Each point is reached from the start by the listed moves, each made 0, 1 or 2 times, or once backwards (-1), plus a little noise. Is the number of moves made odd or even? Then give how often each move was made.
In the rows, 128 means zero.

Moves:
(1): [110 156 154]
(2): [112 104 139]
(3): [140 124 174]
Start: [135 141 138]
Points:
[113 142 219] => odd (1, 1, 1)
[135 141 137] => even (0, 0, 0)
[ 93 167 246] => even (2, 1, 1)

Moves:
(1): [141 120 137 140 141 119 130 121 109 111 111 137 122]
(2): [136 119 187 127 128 120 136 132  78 118 137  92 143]
(3): [133 126 140 117 130 147 142 137 143 122 139 141 144]
(4): [132 142 124 144 119 134 107 154 138 110 121 108 123]
(5): [122 116 131 132 150 128 125 110 127 122 127 145 134]
(6): [122 122 135 105 163 139 121 104 122 127 123 131 116]
(7): [120 125 138 133 134 145 135 114 113 135 118 119 119]
(8): [110 103 116 113 129 120 125 141 121 105 103 117 119]
(9): [120 153 122 124 126 112 136 149 117 112 138 139 136]
(10): [139 126 122 128 154 123 145 118 113 130 169 131 132]
(11): [132 121 134 133 116 149 123 120 137 123 138 147 116]
(12): [125 133 123 141 116 127 121 151 139 138 117 126 113]
Start: [130 123 130 128 119 131 143 111 157 120 122 128 120]
Points:
[111   7 138  93 228 188 152  31 109 113 113 159  15] => even (1, 0, 0, -1, 0, 2, 1, 2, -1, 2, 2, 2)
[109  77 224 153  79 140 121 140  91 106 118  74  78] => even (-1, 2, -1, 0, 1, 0, 0, 1, 0, 0, 2, 2)
[122  43 244 144  96 224 129 161  93  64 123   9  81] => odd (-1, 2, 1, 2, 0, 0, 2, 2, -1, 1, 2, 1)
[175  93 215 181  84 122 124 117 101  67  54  74 133] => even (2, 1, 0, 1, 0, -1, 0, 0, -1, -1, 0, -1)
